Each row is a point. Each copy is the shape, with its points in the same order, stretched, turned, moved and blurred by noise. Say if it was mirrored as well.

Shape, 8 rows:
[[-20  12]
 [ 30 -11]
 [ 47  22]
 [ 11   0]
 [-30 -14]
 [-19 -10]
 [-25  15]
 [-27 -10]]
Copy 1:
[[ 31   3]
 [-41  27]
 [-42  67]
 [-10  15]
 [ 28 -25]
 [ 16 -18]
 [ 36   2]
 [ 26 -22]]
Copy 1 is: mirrored
Copy 2, 8 rows:
[[  1  27]
 [ 29 -30]
 [ 69 -34]
 [ 18  -4]
 [-28  32]
 [-17  22]
 [ -2  36]
 [-25  26]]
Copy 2 is: only turned

Shape (7 x 4):
[[ 18  14  10 -14]
 [-21 -23  20   1]
 [-19 -51  33 -15]
 [ -8  38 -15  39]
 [-24  -3 -29 -10]
 [ 68  10   0  -6]
 [ 33 -11   7   7]]
Copy 1:
[[-26  20  10   1]
 [ -8 -39 -25 -10]
 [ 12 -26 -39 -11]
 [-44 -48  25  -4]
 [  3 -45 -15  41]
 [  3  44  57  -9]
 [  8  -1  29 -16]]
Copy 1 is: only turned
Copy 2, 7 rows:
[[-27  14  12  11]
 [-12 -38 -14  26]
 [-27 -83  -2  13]
 [  9  66 -22  29]
 [ 23 -23  25  13]
 [-50  39   0 -41]
 [-31   2 -12 -22]]
Copy 2 is: mirrored
Copy 3 (7 x 4):
[[-25  21 -33  15]
 [  7   8  12 -20]
 [  0  27  30 -44]
 [ 11 -16 -16  59]
 [ 46 -24 -19   4]
 [-73  -9 -30   4]
 [-43  -2   5  -8]]
Copy 3 is: mirrored
Copy 4, 7 rows:
[[  0  24 -27  -2]
 [  3 -13  -6 -30]
 [  1 -24 -26 -58]
 [  0  24  31  36]
 [-29 -11 -11  15]
 [-23  56 -31  -7]
 [-16  29 -12 -20]]
Copy 4 is: mirrored

Shape (12 x 8):
[[-19 -28  -5 -25   7   7  25  14]
 [ 51 -47  -4 -29  14   3   5  -2]
 [ 19   6  -8  26  43 -17   0 -36]
 [-33  19  48   3 -32 -37  27 -50]
 [ -3  26 -32 -52 -10  31  25   4]
 [ -8 -17  48  24  17  27 -38 -34]
 [ 13 -23 -18 -11  45   4 -26 -33]
 [-16  -5  51  -8  28  -6 -13  20]
 [ 38   1 -31   0   1  -5 -30  25]
 [-35   5  14 -24 -13  -2  -2  -2]
 [ 13  -5  10  21  -3 -36  -9   6]
 [ 11 -42  10  27 -33  10  35 -35]]
Copy 1:
[[-42 -25 -13  10 -28  40   5  25]
 [-32  -2 -42  62 -44  40 -29  27]
 [ -5  33  23   8 -23 -17 -18 -16]
 [ 27 -80  80 -35  -5 -27  23  31]
 [-20  -8 -45  19  37  57  38  -2]
 [ 41  13 -17 -35 -49 -15 -13  12]
 [-14  21 -36  16 -34   6 -29 -22]
 [ -4  -5  16 -31 -39  31 -46  32]
 [-25  54 -35  21  44   8 -21   8]
 [ -4 -35   4 -29  10  16   8  18]
 [-14   8  35  -4   7 -17 -24  27]
 [  0 -33   6  24 -39 -23  45  42]]
Copy 1 is: only turned
Copy 2 (12 x 8):
[[ 42   5  11  47   6 -29   7  23]
 [ 14 -28  21 -30 -20 -59 -27  42]
 [-27 -21  36 -42 -10  -4  -3 -41]
 [-13 -34  23  17  41  66 -29   1]
 [ -3  34  17  22  32 -38  36  68]
 [ 24 -35  11 -20 -41  40   5  -2]
 [ -7  -7  47 -20 -36 -14  -7   6]
 [ 72 -17   5 -10  -1   3  -2   9]
 [ -7  16  -6 -44 -23 -31 -27  12]
 [ 27   9  12  35  13  23  -5  33]
 [  6 -17  -4 -27  -4   7 -43 -21]
 [-16 -46  -4  22  -8   6 -14  -7]]
Copy 2 is: mirrored
